Each wall is flat, endless, passes through zero and stands at right angles to its row. A trip goes straight from one point to another. List the walls that it crosses, first one first.

Walls:
(1): [-23   3]
(2): [-68  59]
(3): [ 35 -12]
(4): [15 14]
(5): [43 26]
Trips:
[65 60] to [  4 -59] -> 4, 5
[-10 -21] to [-95 -48] -> 2
[  7 -44] to [ -3 -66] -> none
[15 11] to [57 53] -> none

Walls:
(1): [ 48 -13 -86 -70  27  39]
(2): [ 27  60 -11 -61  48  26]
(3): [-11  11 -19  21   7  -3]
(4): [ 41  14 -52 -18 -33 -31]
Trips:
[  5  28 -18  39  -3 -27] to [ -5 -49  25 -31   9 -10] -> 3, 4, 1
[ -9  31 -95 -44 -87  -9] to [-37 -21  22   2  11  45] -> 2, 4, 3, 1
[ -4 -64  19   0  10 -24] to [-15  39 -46  24 -32 -31] -> 4, 3
[-25 -13  10  30  78 -45] to [-50 -86  23 -40   1  -6] -> 3
[  1  44  30  24 -17   7] to [ 22 -39 -16  52 -53   3] -> 2, 4
[ 38 -26  17  27   4  35] to [-16 -10  13 -20   0  15] -> 2

Walls:
(1): [  2  52  17   4 -48   6 -32  23 -20]
(2): [ 33  65  -7  71 -52 -86  51  -5  10]
(3): [-21 -39   9  -1   8   4 -41  30 -25]
(4): [ 11  -1  13  -4  37 -53 -27  18  54]
(5): [-12   0  21 -38  26 -49  25 -24  47]
(6): [-50  -1  57 -95 -19  30 -23   4  31]
Trips:
[-35  26  41 -36  -9  23  20  36  59] to [-35 -23  11  10   3 -52  -2 -10  -7] -> 3, 1, 2, 6
[ 45   0   4   2  75 -35  -7   9 -73] to [ 52  34 -10 -47  16  31 -47  36 -24] -> 1, 6
[ 30 -22 -21  12 -52 -40  23  34  -7] to [-17 -29  22 -43 -19   1   8  -7  11] -> 3, 5, 6, 1, 2

Walls:
(1): [-27 -18 -27  45 -33  78 -16  46 -69 -22 -25  36  48 -15]
(2): [ 24  35   5  13  47  27  43  -6 -24  24 -42   6   2 -49]
(3): [-14 -15  39 -70 -27  29   1 -27 -41  -5 -43  11  26 -89]
(4): [-30 -14  24  48  -6  -6  56 -87  41  92 -26 -13  -2 -35]
(5): [ 34  79  42  63   9  21  -2  13  21 -28   9  -2  -7   5]
Trips:
[-49 -40  41   3 -55  20   7   9 -91 -45  30  74 -29  29] to [-11  11 -31   5  22  16  21 -12 -42 -25 -11 -39   9  20] -> 2, 3
[-82  -4 -33 -24   0  62  75 -54  -8  22  16 -15  12  61] to [ 45  42 -88 -72 -41 -26 -50  19 -30  73  58   8 -45   9] -> 1, 4
[ 40   5  -1 -23 -22  56  54 -34   4  -7 -23  25  -3   8] to [-19   5 -36 -48  17   8 -34 -89  17 -38  -3  35  -6  16] -> 5, 1, 2, 4
[-44  43  29   7 -25  11   1 -23 -44   8  21 -22   3  47] to [  0  21 -45  56  13  36 -15 -47 -22 -20  50  -1 -24  -3] -> 2
[  3 -12  48 -24 -51  43  41  26 -40   8  46  70  58 -48] to [ 55  -3   8  27  21 -25  18 -38  43 -95   4  22  13 -12] -> 5, 1, 3
[ 27  30 -17  34 -29  21 -70   9 -18   0  22  -3  31 -42] to [-50   2 -12 -52  64  20  43 -42  17  34   6  42 -38 -20] -> 2, 4, 5, 1

Walls:
(1): [ 23 -23 -26  16  -4   7 -12  45  25  -1  68  29  -3 -36  16  60 -23 -42
  14 -28  48  39  56  49]
(2): [-27   1  -2 -11 -22   2 -11 -22  -2 -81  -6  10   8 -31 -72   3 -27  11
 -54  40 -36  35  -7 -48]
(3): [-12 -51  59  60 -33   8  13  25 -27  28  38  -7  26  33  20  -6   6   5
  33  25 -24  23  16 -79]
(4): [ 31  17  -6 -67  18  -4 -40 -51 -23 -19   1 -13 -25  -4 -11   2  46  18
 -15  -6  -3  -4  41 -20]
(5): [  8  -5  33 -29  26 -19  49  -7 -49 -76 -10 -16   9 -49 -15   0 -28 -27
  -1  -5 -19 -30 -16  16]
(6): [ -1  24  13  18 -40  37  37 -11  33 -30  -3  17  -8  -9 -13 -14   6 -30
  -6  27 -14  18 -17 -93]
Trips:
[-26 -30 -20 -52 -33  67  57 -34 -24 -63  10 -11  69 -15 -15 -58  -3 -21
  42  11  23 -21  41  21] to [-50 -34  21 -33  20  40  -4  36  11  20  20  11  71  31  50 -95   1 -14
  34  21  45  10  26   4] -> 3, 4, 2, 1, 6, 5
[-18 -25  -7  52   6 -15   9  -1  10 -20   2   0 -45  14 -45   5 -32 -50
  71 -22  24   9  -4  40] to [-58 -31  33  -1 -20 -40 -10  -3 -55  25 -30  63 -14   7  -8 -44 -21  16
   4  -8  38  -1  -6 -23] -> 3, 1, 2, 5
[ 29   9  16   6   9   2  30  41  -8 -21  -8  49  28 -84 -11 -18 -44 -74
 -31 -26  88  31  -9  14] to [ 25  38   0   6   3 -22 -12  12 -33  -8  12   9  32 -24 -32   7 -86  15
 -74   7  31 -47 -16 -38] -> 1
[ 27  56  -3  14 -13  19 -10 -36  37  25 -44  79   3  48  30  -7 -11 -54
  31   4  21  13 -32 -76] to [  4  11 -73  41 -15 -30  -8  -1 -18   4 -63  13   2  32  34 -14  19   5
 -21  34  26 -13  10  26] -> 3, 6

Walls:
(1): [ 50  25  72 -42  -7  23  -8 -22  40  -1  37  34  23  19 -42  23  -8   8
  12  10   3  20  11  21 -36   0 -52 -19 -24 -17  19  29  65 -17  -1   6
   5  39  25  -5  22   7  -1  50  -4  24  -9  24]
(2): [-69  48 -20  82  30 -27 -59  24 -24  -1  -8 -24   6 -26 -30   1 -10  13
 -11   9   1   8  26  -3 -36  23 -52 -34 -71  48  40  13   7  14 -22 -23
  11  -7 -13 -50 -35 -10  -9 -11  95 -15  52  25]
(3): [-32  -8 -65 -34  22  44  11 -39 -41 -17  11  27  10 -17 -12  26  37  -3
  36  -1  11  21 -38  20 -49  17 -26  33 -26  21 -12  -6   6 -28 -57  39
 -19   6 -32  -1 -27 -21 -13  45  16 -17   4 -27]
(4): [-25  -5 -18  12  21  28 -26  14  27  45  -1 -28  -3  24  32  37  35 -27
  21 -21  13   5  10   6  23  43  33 -13  46 -48 -37  62  -3  41   2 -36
  -9  -6  92 -13  -6 -10  64  34  -8 -22  -9 -66]
(5): [ 48 -29 -12  34  37 -15 -44   3  24  14 -13 -16 -11   4  24 -16 -23  52
  58  -7  31 -24 -26 -42   2   3  31  22  -1 -30   1  -9   9 -24  43  59
 -48  11 -20   4 -26  34  17 -44  30  44  -4 -27]
(6): [-73 -36  -6 -15  -8  -7 -15 -18  -9  -6   7 -37  -8 -27  10 -49   4  11
 -37   0  71  28 -23 -13  29  33   1 -19 -29 -54  44  38   0 -30 -11 -15
 -16  20  25  17  -1 -45  -7  -7  49  22 -46  31]
(7): [ 21 -12 -35   7  18  16 -27   5  -7   1   1  18  -3  -3  14   3 -30  -8
 -37  18 -52 -12 -18 -10  33   0  41 -41 -34 -15   2  11 -48  36  37  32
   1  18  19 -29 -39  27   7  -7 -19  27 -59  23]
Trips:
[ 56 -21  32 -47  32 -40 -11   1 -80  22 -17 -10  39 -24 -33   8 -26 -17
 -30  10  -1 -47  51  23  46  13  42 -11  49  -6 -10 -22  27 -29  18 -36
 -15  -4  33  15  20 -13  46 -18 -32  61  46  61] to [  0 -37 -10  -2  -6   0  23 -55  -3  14  73 -42 -14  26   9  15 -25 -17
  -8 -22  56  -3 -13  72 -25 -44 -24   2   9  34  10  29  21 -29  10   8
  -8 -15  46 -25  -4 -19 -39  39 -25  28  -4 -17] -> 7, 4, 6, 3
[ 21 -35 -16  27   5 -18 -16   2 -19  -7 -27   4 -15 -26  15 -44 -20   9
 -15 -45   6  32   4  -7 -21  -8  23 -15   5  14  -3  30 -33  44 -13 -10
 -61 -27  17 -31  24  35   8 -22  13  25  21 -54] to [-29  12 -22  37  46 -35 -40  12   9  16 -25  17 -42   5  26  -3  -3  28
 -15   1 -18 -23  -9   7  26  -7  -5  34 -38 -10 -42  35  25 -25 -11  -8
  14  14  11 -17   1  20   1  -2  23  25 -32 -33] -> none

Walls:
(1): [-45 -15  -7  58  30  -3 -22   6 -15 -40   4  -8  -8  -7 -28  39  -6  30
  -3  -4  16  36  11 -28  -3 -36  36  45 -32 -23  12  -7  22  11  -6  38
 -29  -3  38 -22 -58   9  45  21 -25 -47  32 -33]
(2): [  1  -8 -26  20  17 -14  28  30 -14  12  15  11   9 -14 -10 -11 -32 -12
 -59 -26 -24  47   4   4  13  27   8   1 -21 -28  30   4 -26 -27 -21   0
 -39  -6 -28  17  10  10  -7  -9 -20   6  48 -15]
(3): [  1   6  15  55  27  33 -11  -4 -12  -6  14  21 -40  24  13 -34 -45  23
 -42  -7 -29 -17 -39  42  23  19 -36  -8 -16  17  25  -4  -3  -3 -15  18
  31 -32   5 -36  19  52  33   4  19   5 -14  21]
(4): [  3  52   0 -33  -2  -3  13 -10 -47   9 -14 -18 -17  25  -5 -20  -9 -20
 -28   4  15   7  31   4  15   2  24 -28  -3  15  21  75 -15  33 -24 -11
 -18 -79   4  51 -25 -42  32 -46 -45  -3   9 -41]
(5): [-15  32  14  14   5  35 -10 -17  10  18 -20  -2  22   5   7 -39   1  26
  -7   9 -49   0  14  -8  19  19  70 -55  21  16   3 -28  -5  -9  -8  29
 -15 -37  -5 -24 -10 -19  40  -1   7  15  32 -15]
(6): [  4 -34 -45  16  21   1  35  42  19   4  -9  -5   8  14 -48  20  19  -8
  19   1   8  19 -25  57 -23 -16  -2  51  50   1  22  72 -24   4  42  -1
 -17 -17  -5  -8 -27  33   9  49  25  36   8  39]
(7): [ 13 -33  26 -26  29  53  20 -20   7  60 -29  34  24 -20  26  25 -11   7
  15  -4  16 -23   7   6 -34   9 -31  34  29  12 -25  26  -8 -10  -5 -10
  42  20   5  -8 -17  14 -16  14 -17 -15   1 -32]
(8): [ -4 -18  19  39  33  29  33   9 -11 -32   3  -9  34  29  14   4   2 -20
  53 -41 -26  -5 -48  11  -3 -15 -47  10 -32  25 -10 -15 -39   7  -7  19
  -9 -32  -9 -11 -12  55  59 -23 -25 -76 -58 -17]
(9): [ -6 -41 -12  -2 -34 -49 -19  31  25  10  27   6  14 -39  -8 -56  -9  33
  13   2 -15   7   7 -13  17 -25 -20   6  10  -6  14   0 -25  69   4 -21
 -31 -16  49  -7   9 -18   2  67  12 -47 -22   7]
Trips:
[  4   2  25 -29  18  11  -5 -19 -12   1   3  14  17  17   1  12  17 -42
  -6 -14 -52  49 -16 -42  -9   6  11 -16  20  -1 -62  18   9  44 -17  20
   8 -59  20  30 -10 -11 -50 -25  10  24 -80 -20] to [ 13 -42  16  13  18 -53  11  35 -29  30 -33  -9  39 -74 -23 -40  30  -6
 -10  21 -28 -38   0   4 -28 -17 -26 -46  -1  19 -14 -20   4 -12 -11  -2
 -34 -11  26 -19   5   7 -21 -13  22  18 -53 -23] -> 9, 4
[-50  11  28  16 -20  -6  23  -6   2 -20 -15 -21  -5  16  -8   7  -9  39
  -9  10  59  13 -20  -1 -31  11  15 -22  12  -1  27  36  -1 -24 -43 -43
 -33  37   5   9  -8   1  16  24 -16 -22 -46  16] to [-48 -36  -4 -25  28   0   8   2 -13  -9  13 -14   7 -28  15  -3  35 -21
 -10   6  78  -3  10   0 -10  20 -34  -1 -18 -25 -25 -28  -2  18 -16   3
  60   7 -29 -41 -38   4  27  13 -60 -31 -29  48] -> 7, 4, 6, 9
